Rows are points. Each copy is the shape, with its points in the same order, stretched, turned, moved and blurred by noise. Is it also mirrored, or only turned?

Shape (5 x 2):
[[-32  10]
 [-31 -16]
 [-18 -30]
 [ 43  23]
 [  9   5]]
Copy 1 (5 x 2):
[[-30  25]
 [-14  46]
 [  7  51]
 [ 22 -26]
 [  9   3]]
Copy 1 is: mirrored
Copy 2 (5 x 2):
[[-24 -26]
 [-34  -2]
 [-22  22]
 [ 54  -2]
 [ 12   1]]
Copy 2 is: mirrored
Copy 3 (5 x 2):
[[ 13  36]
 [ 29  17]
 [ 26  -3]
 [-60 -15]
 [-18   1]]
Copy 3 is: mirrored
Copy 4 (5 x 2):
[[-25  27]
 [ -1  39]
 [ 18  31]
 [ -3 -52]
 [ -2  -5]]
Copy 4 is: mirrored

Shape (6 x 3):
[[ -2 -60  -8]
 [  9  23 -15]
 [-15  10 -16]
 [-34  -5   1]
 [  1  46 -11]
 [ 11  36  34]]
Copy 1 (6 x 3):
[[-58 -18 -41]
 [ 13  -2 -13]
 [ -5 -18   3]
 [-24 -23  10]
 [ 28  -3  10]
 [ 12  34  26]]
Copy 1 is: mirrored
Copy 2 (6 x 3):
[[ 34 -27 -12]
 [  2  34  13]
 [ -5  21  -5]
 [-14  -4 -14]
 [-19  48  17]
 [-22  18  49]]
Copy 2 is: only turned

Shape (10 x 6):
[[-14  -5  18  30 -30  26]
 [ -3  12  11 -36   0   3]
 [ 23  37  14   1 -11   3]
 [  9  -4  -2 -22  -3  -7]
 [ -4  15 -13  -1  20  26]
 [ 17  -5  27 -21   4 -14]
 [ 19   8  -4  38  -4  16]
 [  8  12  -2 -14 -11  28]
 [ 16 -20 -32  33  10 -12]
 [ 25  31  -6  12  -5 -30]]
Copy 1 (10 x 6):
[[ -7   1  19  -5 -29  22]
 [ -5  20  -4 -11  21 -13]
 [ 26  20 -18  -3 -19  -3]
 [ -4  -5   0  -3   9 -22]
 [ -4  -5 -22  16  26  11]
 [ 18   7  14 -16  17 -23]
 [ 16 -16 -13  20 -22  19]
 [ -7   9 -24 -10  -2   4]
 [  9 -42   6  43  -1 -14]
 [ 30   5 -13  27 -20 -29]]
Copy 1 is: only turned
Copy 2 (10 x 6):
[[  0  -8  16  60 -21  20]
 [ -9  -4  44 -18 -36 -11]
 [ 23  19  33  10 -19 -25]
 [  1  -2  19 -16 -23 -15]
 [ -6  21  29  -1  -8  23]
 [ 14 -22  36 -20 -14 -22]
 [ 25  17  -3  31   0   4]
 [  4  13  30   2 -42  12]
 [ 11   2 -32   3  20  -3]
 [ 20  22   6   8   1 -47]]
Copy 2 is: only turned

Shape (14 x 8):
[[ -3  -3  13 -18 -32  18 -18  15]
 [-34  24 -31 -17  28 -11  -2  13]
 [ 14  -7   7   8  22 -20  17   0]
 [ -2  18 -17  10 -30 -21 -10  11]
 [ 22   1 -36  15   4 -32  -2   1]
 [ 12  24 -31  13  22 -22 -21  -3]
 [ 18   2   7  10  17  29  17  12]
 [ -1 -27 -20 -14  -7 -26 -14   0]
 [-23  15   5   1  22 -28  18  16]
 [ 18   3 -13  19  12  22  -9 -18]
 [ 16  10   9 -27 -18 -27  14 -16]
 [  8   6  12   5 -23  25 -10 -29]
 [  9 -13   7 -12 -28  29  25 -34]
 [ -9  19 -11 -42 -37 -30  27  -7]]
Copy 1 (14 x 8):
[[  2   4  18   5 -37  -5   2  11]
 [-36   3 -21 -25  29   0  -4  10]
 [  7  -8 -29  18  12 -23  11  -1]
 [-24   7  22   2   7 -42   3  -6]
 [ -6 -20   9  -2  38 -43  -1 -17]
 [-13   0  -1  -9  41 -31 -27 -13]
 [ 27   8  -6  18  12   7  11  14]
 [-15 -40  -6  -6  -3 -29   2 -17]
 [-22  11 -39  12  12 -19  14  20]
 [ 17   5   3  14  19   6  -4 -26]
 [  0  10 -23 -10 -16 -42  14  -9]
 [ 13  28   6  17 -28   0   3 -25]
 [ 22  16  -6   6 -26  11  43 -29]
 [-21  17 -16 -36 -17 -47  35  -2]]
Copy 1 is: mirrored
Copy 2 (14 x 8):
[[ -7  11  30 -27 -13  -6 -22  30]
 [-32  20 -17  28  32  16 -20  11]
 [ -6 -30   5  22  15 -18  14   4]
 [-38   8  15 -24  16 -14  -7  -4]
 [-14 -26   3  -3  48  -7   4 -17]
 [-14  -4   9  21  45   2 -17 -24]
 [  8  -5  22  16  19  -9  23  19]
 [-17 -27  -3 -12  14   9 -15   4]
 [-37  -7  -1  34  19 -16  -2  20]
 [ 12  -6  16   9  10  10  13 -19]
 [ -5 -11 -18  -9  -3 -36  -9   5]
 [  9   5  21 -10 -33  -8  -1 -11]
 [ 11   0 -10 -17 -28 -11  31   3]
 [-26  16 -38 -26  -4 -35  -5  23]]
Copy 2 is: mirrored
Copy 3 (14 x 8):
[[ -6 -12  17 -14 -32  -6  -9 -20]
 [ 11  15   2 -13  31 -23 -40  29]
 [ 28 -17  -3  26  30 -10   8 -15]
 [ 29  20  -8  14 -26 -17 -18   0]
 [ 33   5 -34  39   5   4 -22   0]
 [ 34  30 -15  20  21  11 -34  -4]
 [  8 -19  11  -1  16  28  23   3]
 [ -1 -17 -19  30  -2 -26 -34 -15]
 [ 35   0  17   7  34 -38  -5  12]
 [ -6  17 -12  12   8  30   3 -14]
 [ 27 -17 -33  -3   1 -35   0 -37]
 [-17  17  -5  -6 -18   6  18 -39]
 [-30 -13 -32  -7 -15 -11  35 -29]
 [ 22 -10 -43 -20 -15 -60  -9 -10]]
Copy 3 is: only turned

Shape (15 x 11):
[[ -7  -2 -17  -9  13  10  -5 -32  -7  18  23]
 [  2  13   4   9 -11  -1  -6   5 -11  -3  -6]
 [ -2   9 -17  19  -5   3 -11 -12  11  19  12]
 [ -6  -4 -14  23  -9   9  -2   9  -3 -12  -8]
 [ 14  15 -10   0   2 -26   4  -1  -6  22  -3]
 [  2  -8  35  -9   6  -2 -10   9   3  13  -9]
 [  1   9 -17  -2   4   6 -10   6   1 -13  -2]
 [ 13   2  -1  14  -1   5  -6   1 -10   0  -5]
 [ -4  10 -10  27  13 -18   4  -8  -3  -7  -6]
 [  7  -6  50 -10  -1 -15  44   5  -5 -21   5]
 [ 10  22 -12  -2   7   2  -8   3  14  14   8]
 [ -4  -5   5 -11  -3 -18  -7 -24  -5 -10  19]
 [ -8  14   0 -13  25   2   4   3  -6  19  60]
 [ -1  -2 -10 -13  -7  -9  -3  10   1  13  -7]
 [-12  22 -12 -12  -5  -1  -8  -2  -1  20  -9]]
Copy 1 (15 x 11):
[[  4 -26 -18 -29  15 -11  -3 -11 -20   1  15]
 [  2  11   1  -1  -1   6  -8   7 -18  -6  -8]
 [ 10  -8 -27  -6   7   0 -16   9 -13  10  12]
 [ -6  -7 -14   8 -10   7 -10  19  -9 -20   0]
 [ 29   2  -4  -8  -4 -26   3   8 -15  17 -17]
 [  3   2  32  -6  21   4 -13  -6   8   8 -16]
 [ -7   4  -8 -12   0 -10  -8  14  -6 -16   0]
 [ 12   2  -1   3   2   1  -8   3  -9 -13  -2]
 [  8  -6 -21  16  12 -15  -1  17 -27  -3 -13]
 [-12   2  33  19   4   7  39 -28   7   4 -25]
 [ 12  12 -14 -18  11  -8  -5  10   0   6   0]
 [-11 -13   5  -3   9 -23   1 -10 -25   9  18]
 [  8 -16  -5 -37  31   1  35  14 -14  22  13]
 [  5  -3   6 -14 -16 -14 -10  11   0   9 -12]
 [  2   4 -14 -25  -4  -6 -17   5 -16   9 -16]]
Copy 1 is: only turned
Copy 2 (15 x 11):
[[-31  -9   3 -13   6   7  -8 -23  -4   2  20]
 [ 25  20   5   9  -6  -6   0  11  -6  -2   3]
 [  2  11  -7   0 -12  -5  -2 -18  -3  25  11]
 [ 24  -3  -7  18 -18  -1  -2   4 -15  -4  -3]
 [  1  15   5 -17  -6 -30   8  12  -2  16  -3]
 [  3  20  28   4   6   7   2  27   3  16 -16]
 [  8   2   0   1 -10  -4 -21   3   5  -6   3]
 [ 18   0  13   0 -12  -7  -2   3 -10   3  -1]
 [  7  -5   2  18 -14 -28  11   2  -4  -3  -7]
 [ 21   2  27  13  16  -2  54  37  22 -16 -22]
 [ -4  16   7 -12 -14  -8 -11   3  15  19  11]
 [  0   7   6   2  27  -2  -1 -13   3  -5  -2]
 [-31  -6   6  -4  29   0   9  16  25  24  42]
 [  1  19  -3 -14   4   3  -7  15   1  12  -8]
 [-11  33  -5 -10  -7  -1 -10   7   0   1   9]]
Copy 2 is: mirrored
Copy 3 (15 x 11):
[[  0  -3 -39 -19  -9 -10   4   0 -28  -9  12]
 [ 11  15  14  16  -6   4   4  -2  -5   4  -8]
 [  3   7 -31  11 -15  -4  -2 -20  -1  -3   8]
 [ -2  -5  -2  31 -15  15 -10   1  -9   1  -9]
 [  0   8   2   1  21 -10   2 -19   0  10   6]
 [ 24   4  12  14  -6 -10  15  21  12   3  25]
 [ 12   3 -13  11   2   3 -13   7  -8  -4 -15]
 [ 11   6   3  24  -2   3   1  -1 -18  -1  -1]
 [-19   7  -3  29  10  -2  -6  -3   0 -15  -4]
 [  4 -11  43   4  -2   9  48  20  11 -25   2]
 [ 20  12 -24   7   7  -6   4  -8   5  -2  -4]
 [  7   1   3 -19 -18   0  -5  -4  -7 -24   5]
 [  4  22 -37 -29  12  24  21  11  -5 -15  22]
 [ 10  -8  -4   0  -1  -3  -4  -3   6  15   5]
 [  2  13 -12  -2  -5 -14  -3   1   4  21  -5]]
Copy 3 is: mirrored

Shape (18 x 12):
[[ -8 -19  -9   3  16 -38  -8 -17   3  -3  11  -4]
 [-23   6   5   7  -7   6 -24  27  -5  17 -11   1]
 [-17 -26   0 -11 -24  -6 -25 -15  35   0  38  16]
 [ 28  -4  25   1 -33  28  -7  14  15  -5 -11  -7]
 [-35  -3   7 -15 -44  15  -4  22   4  -7  19  -5]
 [ 10  -7  -1   4 -36   1   9 -16  14 -22  35 -16]
 [  0 -10  14  -1  -7   7   1  -2 -10 -11 -18 -10]
 [ 12 -17 -11  -5 -20 -30  23  17  -2   3  -7  -6]
 [ -6  -1  -6   6  -3  -8 -33 -26  13 -10  14 -12]
 [-23  15  16  36 -11  17   0  -3  10 -20  10  33]
 [ 18 -20   4  -4  -6 -29 -13 -14 -30  24  -7  28]
 [ 38  -3  22  11   5  39   6  -5 -16  -9  12  -1]
 [-11   5  29  23 -10 -12 -11   2   1   0   9  -6]
 [-20 -19  -8  22 -11   7  -4  -8   2 -13 -15 -21]
 [  9  22  12 -38 -17 -22  -3  41  21 -20  -5  12]
 [  5  31   2   3 -12 -19  30   4  10  -5  -2  -1]
 [-41  -6   7  10   7  21  30  -4 -15 -13 -14  -9]
 [ 12  26  29  18  11 -20 -11  -6 -10  39 -15  14]]
Copy 1 (18 x 12):
[[-30 -12 -36 -10  12  -1  27   0 -14  -8  -1  -9]
 [-15 -15  46  -4 -20   6 -18   3   0  -7   1   8]
 [-30   5 -34   2 -30  35   0  11  13  14  18  42]
 [ 23   6  15  44  -4  28 -35  36  16   2   6  -5]
 [  1  25  31  -7 -46  47  -4  14  22   8  11  17]
 [ 11  27 -40  17 -22  33   8  28   9  -2  14  -5]
 [ 12   3   8  15   9  16  -4  10  12 -20 -17 -13]
 [ -3  12  -5  19  11  12  34  24 -20  14   1 -12]
 [-17   2 -31  -3 -17  11 -13  -2 -10 -11 -12   0]
 [ 10   0  16  -5 -29 -20  -4  13  52 -29  29  23]
 [-18 -18 -18  54   2  -9  23 -17 -22 -21  -4  12]
 [ 40  -9  -8  43   9  10 -21   4  11 -23  31 -12]
 [-19 -13   8  13 -29   1   0  18  24 -13   7 -21]
 [ 22 -13  -8 -14  -5  12   4  15  12 -11 -26 -13]
 [-28  55  28   0  11  14 -11  39 -11   2  25   5]
 [ -1  41  10   9   1 -16  14  26   5   9  12 -26]
 [ 28  -3  33 -22   2   7  17  -5  34 -16  -9 -15]
 [-33 -20  22  44  -8 -44  -7 -12  -6  -7   2 -21]]
Copy 1 is: mirrored
Copy 2 (18 x 12):
[[-11   9 -16   9   9 -12   0  -2   8  20  -1 -34]
 [-19   3  13 -10  -5   0 -12  20 -16   5   4  24]
 [-32 -13   1 -27  20  16  -9  -4  22   4  35 -42]
 [ 18  -9  21 -16 -28   1   3  13  16 -10  18  16]
 [-15 -16   1 -40 -14   8  -4   8 -20 -18  11 -10]
 [  4 -11  -1 -14 -10  -6  26  10  17 -21  19 -37]
 [ 12   0   8   2 -13 -10  -3  -6 -12  -6   1   5]
 [  4 -26 -32  12 -31 -28   9   8   2   7 -16   4]
 [-16  15  13  -9  22  -7  12   4   1  10  34 -28]
 [-21  34  -9 -14  12  20  -5  22  20 -37  28 -10]
 [-12  -8 -14  44  -6  -3 -19 -11 -10  29  26   3]
 [ 36  -3  26  20   1  10   8  20  20 -30  12   1]
 [-14  27   5   0 -19   2   2  21   2  -2  10 -13]
 [-14  11  10 -13  16 -36   4   0  -5 -22   8  -6]
 [ 25  -4 -30 -25 -48  15  -8   4  -3  33  -2  12]
 [  2  14 -26  -3 -31   7  31   8   7   6  -4   1]
 [ -6  11   4 -10  10  -2   4  -7 -18 -43 -23  -3]
 [-21  22   6  36 -20  22   9   4   1  26  13  19]]
Copy 2 is: mirrored
Copy 3 (18 x 12):
[[-14 -16 -21  -3  15 -20   4 -11  10 -17   9  19]
 [-17  23  16  13   6  11  -8  31   5   2   4  10]
 [-31  13 -14  22 -25  10 -13 -39 -17 -31  28  30]
 [  9   6  10  16 -17  27   4   8 -60 -19 -19   2]
 [-30  45   8   2 -29  25  -2   2  -9 -46   6   0]
 [-17   8 -11   1 -35  -6  15 -30 -30 -38  -9  -7]
 [-11  -6  -3  -6   1  18  17  10 -20 -15 -17   0]
 [ 11   8 -15 -28  -4 -12  12   2  -8 -31 -22  21]
 [-22  -6  -3  26   1   1  -2 -19 -13 -11  -3  -1]
 [-43  -3  45  -9 -43  -2  12  -6  -5  14  21   2]
 [-11  -1 -31 -31  26  -5 -13  -8 -27  16   6  18]
 [  6 -11 -12  -2 -17  11  24   5 -42   9   9 -23]
 [-30   3  22   9   5 -10   7  12 -25  -9  15  10]
 [-31  -4 -10  13 -24   8  22   8  -1 -13 -29  13]
 [ 33  10  35 -15  20  14 -19   9 -13 -54  -1  -7]
 [  1  11  36 -21   8 -18  18  -4  -4 -13  -8  -7]
 [-37   3   0 -18 -19  19  48  15  19  -4  -2  -6]
 [ -6   1  27  -4  50 -13   7  19 -25  38  18  11]]
Copy 3 is: mirrored
Copy 4 (18 x 12):
[[-11  15  -8 -32   5 -31   6  -5  -5  -8 -20 -14]
 [-23 -14  21  14   8  -9  -3  22   2  20  -6   6]
 [-10  -4  -3  -2 -34 -35   9 -32   8   5  10  17]
 [ 19   2  48  29 -13   8  -5 -15  10  12  -6  -2]
 [ -5  -6   9  36 -37  -8   7  10 -18   2  23  24]
 [ 23  25  -5  14 -19 -11  -6 -34 -15  -7  14   6]
 [ -7  -3  16   8   0   7  -3   6  -1  -7 -10 -18]
 [ 20  20  11  -1  -6 -10  22   1 -25  -9 -36  10]
 [-18   9  -4 -10  -7 -23 -25 -18   0   7  -1  -6]
 [-21  11  -8  28  25 -16   1  -6  38  -9  28   5]
 [-24   2  29 -17  22  -3  32 -23 -17  13 -30 -12]
 [ 20  -7  30   2  26  29  -2 -24   3  10  30 -27]
 [ -8  11   9  20  16 -33   1   0  -2   3   3 -19]
 [ -8 -11 -14  11   5  -1 -26   4   3 -13 -14  -9]
 [  6  45  52   3 -44 -21  23  19   3   0 -10  21]
 [ 14  57  -4  13   1  -9  12   7   1   2 -16   1]
 [-15  -8 -34  21  10  22  -1  29  11 -19  10 -25]
 [-15  29  21   5  41 -16  16  -1  11  38 -29 -29]]
Copy 4 is: only turned
